Each point is reached from the start by the listed moves, each made once or not at all, plus a little noise. Is the number of moves made odd or even? Then give how often each move was made.

Moves:
(1): [-38  44  22 -50   9]
(2): [ -6  18 -32  74  -7]
(3): [-90 -55  45  32  17]
Start: [ 15  12 -15 -22 -35]
Points:
[-106    2   53  -39   -9] => even (1, 0, 1)
[-34  71 -24   6 -33] => even (1, 1, 0)
[-24  58   8 -70 -29] => odd (1, 0, 0)
[-72 -44  27   6 -20] => odd (0, 0, 1)

Moves:
(1): [ 30 -12 -12  27  23   2  49 -29 -26 -35]
(2): [ 72  -6  -7 -12  17  34  -6  -4  36  44]
(3): [-17 -11  21   6   0  -1  -8 -34  14 -21]
(4): [-38  40 -42  11 -58 -18  23 -21  41  -9]
(5): [ -2  14  -2  29  52   9  34 -20  -8  15]
(6): [-20 -23  12  -9  -1  66  11  40  30  -9]
(7): [-21  55  46  11 -65 -19 -34  -9 -17 -26]
(8): [ 74  -6  57  16 -12 -89  52   7  -2 -13]
(9): [-24  42 -30 -46  49   5  -1 -45 -31 -31]
Start: [-21  13  -2 -29 -10  16 -50  12 -57  33]
Points:
[ 15 -27  87 -16 -24  -3   6  27 -13 -13] => odd (0, 0, 1, 0, 0, 1, 0, 1, 0)
[   4   80   67   43 -121 -109   34  -71  -47  -71] => odd (1, 0, 1, 1, 0, 0, 1, 1, 0)
[ 84  -2  30  12 -41  11  72 -30  37  -9] => even (1, 1, 1, 1, 0, 1, 0, 1, 0)

Moves:
(1): [ -8  -1  20  -2  22 -10   0  -3   6  -2   5  17  -1  -4  -6 -16   4   1
  -9  -5]
(2): [ 17  18   3  43   5 -16  13   2  -4 -10  -8  -1 -16  -3  -8   7  12  30
 -22   1]
(3): [-27  -5 -14  15   9   6  10   5  11 -36  10 -25  -5 -22 -23   1  23  -5
   2  11]
(4): [ 17 -14 -19  24 -25 -11  -3   9 -14   2  10  -4  14  25   7 -28   0  27
  -1   4]
(5): [ 29  33 -10   5   2 -23  14  34 -11 -24   4  24 -34 -22  40 -26 -17  12
  11 -15]
(6): [ -3  26  10   6  11  25  -4  26  20   8  17  16   1 -18 -19  -3   9  13
  -1  -9]
(7): [ -6  -8   1  -1 -32 -11   2 -12 -27   3  -6   5  -5   1   9  -7   4 -17
  -9  17]
(8): [ -4 -12  16  -9  -6  -4   5  -2 -12  -9   7  -8   6  -2  13  12 -13  10
   0  19]
(9): [ -9  -2  -9  -3 -17 -24  16  25 -11   1   4  -7 -37  18 -17 -21  -9  10
  -4   2]
(10): [  5   9  11   1  -7  -7   4   2 -12   4  14 -14   2  -4  -7 -15   8   8
  15 -21]
(11): [ -9 -20  14  10  11 -64 -22 -25 -17 -17   3 -21  -8   0  16  46  20 -12
  22  58]
(12): [-25  -1 -13  14  15 -49   2   1 -11  30   0 -13 -15 -12   9  -1   9  25
  -2   0]
(13): [ 23   2 -22  -6   0  -3 -11  -1  -2  16  21  27   8 -13 -15  14 -10  17
  20 -10]
(14): [-18   3   4  -7 -15 -27   6  -8  12   3   9   3   3   0  -1 -10 -11  -6
  -5   0]
(15): [ -8  -7  24 -14  10   7   0   1  30 -18 -15   4 -14 -10  -8  13  27   6
  -4  -6]
(16): [  1   0   8 -18 -13   7  27   1 -10  12  -4  10  22  21   5  -1   0  -2
  33  -3]
(17): [ 10  15 -10 -13  16   4  15 -15  26   5  13  -1  -2  -2  -7 -24  14   8
 -18   8]
(18): [ 13  18   4  -9  -4   7 -25  -5 -16 -10 -22   5  -9  -2   6 -29 -20  28
  31  -4]
(19): [-14  34 -11 -25  12 -12 -21  26  -3 -10  13  10  24  -4   4  -5  24   8
   3 -29]
(20): [ 15  13   5 -12  -9  -7  -7  22  -3  13  -8   8  21  -7  -2  -9  -9  -7
   5   4]
Start: [-15  14  31  -6  28  11   8 -23  -2  -3 -25  21  -4  14 -10  -9  -5   7
   5   6]
Points:
[ -31   92   77   13   84 -121    4   35   15  -97   56   51  -34  -88
  -25   13   75   86   40   -2] => even (1, 1, 1, 0, 1, 1, 0, 1, 0, 1, 1, 0, 1, 1, 1, 0, 0, 0, 1, 0)
[-30  72  45 -33  16 -93  11   3 -28 -68 -45   9 -31   4 -35 -35  82  53
  43  62] => odd (0, 1, 1, 0, 0, 0, 1, 0, 1, 0, 1, 0, 0, 0, 1, 1, 1, 1, 1, 1)
[ -3  56  27  -8 -29 -77  56  88 -43  23 -22  66 -51   7  12 -92   7  75
  34   0] => odd (0, 0, 0, 1, 1, 1, 1, 0, 1, 0, 0, 1, 0, 0, 1, 1, 0, 0, 0, 1)
[ -66   34   24  -27    6 -100   41   61  -68    2   28   -4   27   23
  -26  -87   35   82   48  -10] => even (1, 0, 1, 1, 0, 0, 0, 1, 1, 1, 0, 1, 0, 0, 0, 1, 0, 0, 1, 1)
[ 22  93  22  28  10 -91  75  46  -8  28  13  54  -5   0  26 -91 -14 117
   7  15] => even (0, 1, 0, 1, 1, 1, 0, 1, 0, 0, 0, 1, 0, 1, 0, 1, 1, 0, 0, 1)
[ 20  99  82 -33  87 -67  -1  15  30  -3  25  76  35 -29 -60   1  96  75
  49  -8] => odd (1, 1, 0, 0, 0, 1, 0, 0, 0, 1, 1, 0, 1, 0, 1, 1, 1, 0, 1, 1)
[  8  77  75 -18  69  -7   5 -29  57 -22   6  82 -28 -39 -59 -39   9 116
  -1  -4] => odd (1, 1, 0, 0, 0, 1, 0, 1, 0, 0, 0, 0, 1, 1, 1, 0, 1, 1, 0, 0)

Moves:
(1): [ -2 -26   2  -7  31   3  -1  42  17   8  -4  18 -25  35  19  14   6 -47
 -12  19  31   6 -22   8  18   4  11]
(2): [-30 -14  31  14 -12 -20  -6 -38 -31  38 -43  -1  -2  -8 -19  -6  11  23
  28  -5 -20  20 -10 -10  24 -17   6]
(3): [ 14  11  -1  11 -16  10 -17 -15   8  22  42 -48 -11 -14  19   6 -23 -30
   0  15  11  -5  22 -21  14 -14   4]
(4): [-10  -3   5  11  24  29 -25 -16  -4  -1 -11  22 -19  -5  26 -48  28  19
  15  21   5  27  -9 -13  -4   0   8]
(5): [-11 -37 -12  33   9  -5  37   0  12 -13  16  21  28   1 -11  15 -29  18
  19  24  18  15  -8 -29  -3  -8 -11]
(6): [ -3  -6 -24  11  11 -17   7  47 -12 -18 -10   0  -9   4 -10   4  28   6
  22  42  -1  -2  -6  22 -19 -12  -4]
(7): [-11   2   1 -22  -4   7   3 -12  20 -15   5  -9  -9   0  -1  14  16  -1
  -2  -7   5  10  31  -2 -15   2  10]
(8): [ 18  10 -13   2   5  30  27  -2  -3  26   3   0   5 -17  -3   1   3 -16
 -11 -32 -44   2  22  -7   8   3   3]
(9): [-14 -16  34  29   2   1  17 -32   6 -21  16  -9   4   7 -11  15 -24 -26
  -7 -18   1 -14  18 -40  21   9 -48]
(10): [ 18  10  17 -12   7   1  -6  -2  -6  20   7   2  -8   7  -1   5  10  15
  30 -17  20  -3   7   1 -14  -4 -18]
(11): [ 15  -2 -12  -9  30   8   9   7 -30   8  -1  -7  12  -4 -19 -16   3  31
  -7  -8  20  -6   7   2   4 -21   0]
(12): [ 13  13  13  18 -15 -18  -7   6 -17 -39   5  17 -24 -22 -22 -14  -2 -22
 -20   7  11  24  34 -21  29   6  17]
(13): [-32  39 -26  -8  -4  -1   6 -15  20   9  -5  12   2   4  -2 -11  16  18
  18 -34   7  19  16   9  18 -27  -1]
(14): [ 22 -10  13  -7  -1 -25   0 -10  15  -8  -2 -16  -4  11   7  10  28 -18
 -23  11  -3  -7 -27  -3  14  -4  -5]
(15): [ 15 -13  14  -7 -24  15 -15 -14 -28   6 -16  20  16  34  13  -5 -13  28
  10 -17 -29   0  13 -11  11  -6   1]
(16): [ 10 -11   7  -1  -4  19   3  -7   2   3  -1   8  11  15 -28 -18 -15 -22
  -5   5  -9  -1  -1  -6  -4   9 -22]
(17): [ 11 -12  16   1  -1  21  -4  12  23   8  -8  14  -1  -8   5 -10   8   8
 -32   7  -7 -11 -14  13  13 -40   6]
(18): [  8   4  -5  -9  -8   9   9   6   7  -1   6 -14   8 -19   4  13   3  -8
  20  -3   2  10  11   0  13   4  -7]
(19): [ 13  11  21  -3 -32 -11   5 -45 -23  17 -19 -15 -31   9   9   1 -10  28
 -22  10  14  -6   6  18  31  51   1]
(20): [ 10   1   4  19  -6 -19  10   5 -20 -10 -10  -9   8  13   1 -18  26 -10
   8  12  13   8   7  16 -12 -11   5]
(21): [  8 -15  25  -6 -12 -16 -13 -25   3  18  27  34  15   7  10   5  -5  -7
   2  10 -34 -10   5   5  10 -13 -22]
(22): [-17 -29   8  -5  16 -28  20  24  23 -13  36 -20   4  -3  -9  -6  12  20
  31   0   5  -7  21 -16  -1  -3  -2]
(23): [ 17 -34 -19   7  10  -7  -7  -1   3   3  -6  -4   1   7 -11   8   4 -16
  16  -1  -7 -25  13  -4  16  -6   0]
(24): [ -1  46 -11   1  -3   9  -7 -10   1  26   1  -6  -8 -22   2  14  40 -12
  -9  28  11 -10   2   1  -9  13  21]
Start: [  5 -11 -68  19  -6  21 -24   9  40  14 -51  -6  -1  10   0  35  -9   8
 -33 -18 -15  -5 -15   7  -5   7  -2]
Points:
[ 30  -8 -51  32 -29  60 -12 -66  56 121 -69 -41  -3   9 -39   9  47 -26
  18 -75 -47   8  77  -4  44 -97 -10] => even (0, 1, 1, 0, 0, 0, 1, 1, 0, 1, 0, 0, 1, 0, 0, 1, 1, 0, 0, 1, 0, 0, 1, 0)
[ 90 -84   6  68  25  -2  38  32  50  19  55  -6  -7  39 -11  67  74 -55
 -32  56  15 -17  98 -73  64 -92 -32] => odd (1, 0, 1, 0, 1, 1, 1, 1, 1, 1, 1, 1, 0, 1, 1, 0, 1, 0, 0, 1, 1, 1, 0, 1)
[ 23 -65 -11  20   5 -13 -30  65  -3  56 -58  50 -14   4 -26  25  82  28
   0  61 -25   8  27   1  89 -79  26] => odd (1, 1, 0, 0, 0, 1, 0, 0, 0, 0, 1, 1, 0, 0, 1, 0, 1, 1, 0, 0, 1, 1, 0, 1)

Moves:
(1): [ 12  -5  -7  -6  -2  14  14   6   8   0   9  -7  35 -14  -6 -15   3  -5
 -28   8  40  -5 -30 -26  13   5]
(2): [  1 -14  -1  10  -1   5  -9   1  -7 -14  14   9 -10   4 -23  19 -14  25
  10  18 -10  -3  16   2  -1  13]
(3): [-29  47 -28  12  -6  17   8  21 -15 -16  36  12  -2  15  10  22   5  29
  13  -3 -22  11 -13  31 -46   2]
(4): [ -3  26  -7   9  -8  10   2  23  11 -29  23 -16  -7  -4  -2 -19  21  27
 -19 -12  -3   6   9   3 -20 -10]
(5): [  3  -2  22   3  -3   2 -16  16   0  15  -7  -3  17  -3   7   4 -27  10
 -13  -3  -4  -7   8  27   2  32]
(6): [ 29  -1 -30  14   0  17 -21  -4 -13  10  -3 -16  -2   1 -13  16  12 -10
  12  -3   4  -6   5  21 -15  -8]
(7): [  6  -5   3   1  -8  28  30 -14   7  -1  11  17   1 -15  -6   6  27 -13
   4  12 -14   1 -13  20   7 -11]
(8): [-43  -1  30   2  -6  20   0 -19  -2  16   2 -27  -3  15  12  16  12  16
   3  33  17  18 -27 -24   9   0]
(9): [-31 -16  -5 -15  -8  21 -13 -39  19 -39 -48  18  -9   9 -14 -13  18 -37
 -15  18  24   5   0  -4   6  -6]
(10): [ -2  -7  10 -11  11 -14  16  -6   7  -9 -19  37   5   7  -6  25  23  13
 -11 -21  -4  -3 -11 -35   4 -45]
(11): [-10   3 -16  -2 -25   2 -15  10  -8 -19   5  20 -15 -14   7  14 -10  -3
  14 -24  -3  15  12 -13  -5 -22]
(12): [  2  17 -11 -12  -5   2  17  21 -10 -27 -23  10 -10   3  21  -7   1  29
   3  36  12  18 -24  -3  -9  -4]
(13): [  9  23  19   0  -1  -7  -3  -4   7  15  10   8 -37 -13  -8   5   7  10
 -12   8  -1 -10  -9   2 -18  15]
(14): [ 19 -31   6  17 -12 -26   6 -26  12  13 -21  -9  17   2  23 -19 -11 -13
 -35   5   1  26  16 -22  -8 -33]
(15): [  7  14 -12  20  -9  -4 -14  24  25   8   8  14 -13  -2 -27  12 -15  10
  30 -17 -21 -28 -10  16 -17  11]
(16): [  0  14 -18  33  12  10  23   4  -7  -2  -4  20   8 -11  26   6 -17 -25
  20 -14   6  -8   2 -17  -7 -26]
(17): [  2  29  -7 -10 -10  18   5  12  -2  10   1 -12  13   8 -12  32 -14 -24
  13   8  -4  37  15  19  18  24]
(18): [ -4  15   4  16   6  -6 -11  34  33  28  -4  25  24  -3  -1  -8  14  16
  -2   6   5   1   0 -21  -7   5]
(19): [ 12  25  -3   8  19   4  11  -8 -38 -10  11 -28  21  -6  21   8   4  -7
 -18   4 -32 -11  10  -8   0  -2]
(20): [-28  18  34  18 -27 -23   6   3  -6  17 -16  16  -3  51 -17 -10   2  17
  -1   6  -2 -25   9 -10  35  -8]
(21): [-19   5   9 -13  -4   6  19   6  -7 -19  -6  -4  18 -23  -6 -32  -2  15
   8  -4  22   9  -1 -10  -9  -2]
(22): [ 19  -5  -7  -1   4  18  -5 -14  19  -4  -3   3  14  -1   6 -24 -20  10
  26 -16  -3   6  -4   4 -11  -2]
(23): [  8 -12  32   7  31 -43  -7  -9  -7 -31 -25  15  22  -2  -4 -21  25  -3
 -23   6   2  -7  -6  -9  15 -10]
(24): [  1  20  -5  20  -7  -9  -2  -2   2   7  -6  -2   1  -4   0   5  16  17
 -26   5   2   1   8   5  17  14]
Start: [ -7  -1  41 -14  10 -27  -5 -46  -7  27   5   0 -39  24  -3  25  20  -9
   3 -30  27 -11 -19  25  -4 -20]
Points:
[-121   63   37   25  -62   73    3  -44   31  -48   -4   93  -32   68
  -56   38  108   96   47  -20   37   26  -38  -11  -57 -111] => odd (0, 1, 1, 1, 0, 1, 1, 1, 1, 1, 1, 0, 0, 0, 0, 0, 0, 1, 0, 1, 1, 1, 0, 0)
[-49  24  68  30  -8 -31  19 -35  19 -58 -74  88  29   8   1 -18  73  65
 -72  66  44  45 -27  40 -37 -19] => odd (0, 1, 1, 0, 1, 0, 1, 0, 1, 0, 0, 1, 0, 1, 0, 0, 0, 1, 0, 0, 1, 0, 1, 1)
[ -2  68  68  23  -3  62  43 -73   5  63 -21  19  -6 -14  -1  86  37   9
  26 -25  48  29 -47  36  -7 -27] => odd (0, 0, 0, 0, 1, 1, 1, 1, 0, 1, 0, 0, 1, 0, 0, 1, 1, 0, 0, 0, 1, 1, 0, 1)

Moves:
(1): [ 12  -4   0  11 -14  -6 -24  -8   5  12 -26 -18 -10  -3   2   0 -15  -7
  -9  14 -12  -6   4  11]
(2): [ -6   0  11   4  -9   3  -5   1   0  -4 -10   1   5  -8 -24 -10   6  -6
   8   6   2  11  -7  -3]
(3): [  1  -6   1   2  -1  -9 -15  -9   9  -4  -2   3  18  -1  12   2 -18  -4
  -6  -6 -17 -12   3  -4]
(4): [ -5  12  -9  19 -13 -12  -2  -3  -1 -21  -9   0  12 -27   4 -15   3   0
 -23   2  -4   1  10   0]
(5): [ 20 -10   6 -17   3 -21   5  15  14   7   0  -5  -2   8  -1  -3   0  -1
  17  -2   5   3   4   5]
(6): [ -6  10  15 -18  10  19   6  20 -18  22 -25  -8   4   3  -2  -2 -25  12
  13 -10   9  -2   1  27]
(7): [ -5  -2   2  -6   4   2   5   7  15   1  -3  -4  -4  -7  10  -6 -11   0
 -13   1   5  -9  -5  16]
(8): [ -7  15 -10 -15  15   9   4  16  12   0  -6  20  -2   5 -18   5   6  -7
  -2  -8 -13  -5   4  -6]
(9): [ -3  -2   8  23   4  -2 -26   8   7  -5   1  -4  -1   8  11  -7 -16  -9
   1   4  14  -3  14   3]
(10): [ 19  26  -3 -11  29  10  10   6   2  -9 -10  -4  -3   4   1  -9  -3   9
 -10  11   2  17  -1   7]
(11): [ -5 -25  11  16  11   2  -1   2  -7  -8   8   1 -13   1  -8 -13   4  13
   8 -17 -16   0   9 -10]
(12): [-22  -5   8   8  -5  -2  -5 -10   9   3  -9   1  11   3  17 -15   0 -15
  10  11 -15   1  -1  -1]
(13): [ -1  -5  -4  18  21 -11   7   2   1 -10   2   3  16  -9 -15  15  15  11
  14  -1   8  -4   1  14]
(14): [-12   9  -3  -9  -3  -3 -24  13  -5 -11  21 -14   3  -5  -6   5  -7   1
  10   0  -8  -8 -13   0]
(15): [ 18   5   1  -5  14  16  12  -6  16   8  -8 -16  17   6  -1  12   6 -21
  -6  -3 -12  -5   0   2]
(16): [  1 -10  -2 -10  -2  -2  28  11  -6   0   4 -13   4  10 -19  -3  -7  14
  -4   8  -9   5 -12  -5]
(17): [ 17   5  -6   5   5  13  16   3  -8  -3   5   6   7   5 -10 -20  -5 -15
   3  -5   2  -4  -5   6]
(18): [  4 -25  13 -20  12  -6   5  10  -9   9 -10   8  10  -6 -25  -5   7   2
  -7   3  -8   7  19  15]
(19): [ 12 -17 -20   7  10  -6  11  32 -18   1  -9   8   4   8   1  11   1  -5
  -8   0   3  26 -10  -7]
(20): [  9   7  10   0 -17  11   0   9  -5   4  11   7  -5  -1  -1  -1  -4   8
  -4   7  -1   6   3   0]
(21): [  1  -5  -3  -7  -8   2  -5  -2   0   1   1  -3   6  16  -9  -6   8   9
   9  -8 -10  34   3  33]
(22): [  7  -2  -8  -5   4  -2 -19  -3   0  -7 -19 -15  11   0  11  -6  16  16
  12   1  -1  -3 -14  -7]
(23): [ 21 -14  -6 -26  -8   8   7  15 -13 -14 -16  17   0   0  -1   3  -3   7
  18  -9  -5  -6   7   4]
(24): [  8   0  43   0  -1 -15  -7  -3  -5  -7   2   6   7   2   6  12   0  12
  -5   8 -10  -3  -4   5]
Start: [ 31 -13  -6   7  -3 -10  25  13   4   4  14 -22   4  -2 -18 -11  11 -18
   4 -19  -4  -3  -6 -19]
Points:
[ 56 -27 -14  -6  -6  28  45 113 -54 -24  -5  -8  12 -29 -33 -49 -35   2
   7 -49 -18   0 -10  19] => odd (0, 0, 0, 1, 0, 1, 1, 0, 0, 0, 1, 0, 0, 1, 0, 0, 1, 0, 1, 1, 0, 0, 1, 0)
[  75   -8   37  -26   43  -32   46   61   43  -21  -44  -55   79   -9
 -108  -51   18  -34   -4   15  -81   33   -7   82] => even (1, 1, 0, 1, 1, 0, 1, 1, 0, 1, 0, 1, 1, 1, 1, 1, 1, 1, 0, 0, 1, 0, 0, 1)
[ 61  -3 -20 -11   9 -11 -36  50  10 -36 -48 -11  56  -1 -42 -75 -29 -49
  -1 -10 -74  16  41  47] => even (1, 0, 1, 1, 0, 0, 0, 1, 1, 1, 0, 1, 0, 1, 0, 0, 1, 1, 0, 0, 1, 0, 1, 0)
[ 82 -22  50  20  39   3 -20  35  35 -26 -40  -9  49  27 -25 -16  -7 -14
  20 -16 -87  11  36  37] => odd (1, 0, 1, 0, 0, 0, 0, 1, 1, 1, 1, 1, 1, 0, 1, 0, 0, 0, 0, 1, 1, 0, 1, 1)
[ 43  26  34  -2 -24 -12  19  45 -16 -45  24 -41  31 -10 -69 -34   8  30
 -15  17 -42  60 -26  19] => even (0, 1, 0, 1, 0, 0, 0, 0, 0, 1, 0, 0, 0, 1, 0, 1, 0, 0, 0, 1, 1, 0, 0, 1)
[114 -61  40  -4  41 -49  35  65  -5 -15 -71 -70  48  -6 -72 -41  35  11
 -23  12 -62  50  -6  -7] => even (1, 1, 0, 1, 1, 0, 0, 0, 0, 1, 1, 0, 0, 0, 1, 1, 0, 1, 1, 0, 0, 1, 0, 1)
[ 118  -58   33  -42   41  -36   34  121   13  -38  -42  -26   66  -13
 -112  -18    5   12   -8  -14 -103   51    9   60] => odd (1, 1, 1, 1, 1, 0, 1, 1, 0, 1, 1, 0, 1, 1, 1, 1, 0, 1, 1, 1, 1, 0, 1, 1)
[ 27 -32  65  10  34 -54  -7  67  33  19 -67 -19  42 -26 -30 -32 -24 -18
  -1   5 -25 -21  40  68] => odd (1, 0, 0, 1, 1, 1, 1, 1, 1, 0, 0, 1, 1, 0, 0, 0, 0, 1, 0, 0, 0, 0, 0, 1)
[ 84  15   7  20  18 -29 -26  44  -3 -35 -52 -77  52 -26 -22  -8  22 -18
 -28  20 -41  28 -40  -6] => odd (1, 1, 0, 1, 0, 0, 0, 0, 0, 1, 0, 0, 0, 1, 1, 0, 0, 0, 1, 0, 0, 1, 0, 1)
[  48  -19   53   -6   21  -26   21   70    9   -9  -32  -68   53   -6
 -112  -14    9    9   32  -30  -71   24   -7   57] => odd (1, 1, 0, 1, 1, 1, 0, 1, 0, 0, 1, 0, 1, 1, 1, 1, 0, 0, 0, 0, 1, 0, 0, 1)
[ 90 -33  41  -8  81  -1  60  42 -21 -27 -45 -52 102   0 -75 -51  15  35
   4 -37 -72  28   7  63] => odd (0, 0, 1, 1, 0, 1, 0, 0, 0, 1, 1, 0, 1, 0, 1, 1, 1, 1, 0, 0, 1, 1, 0, 1)
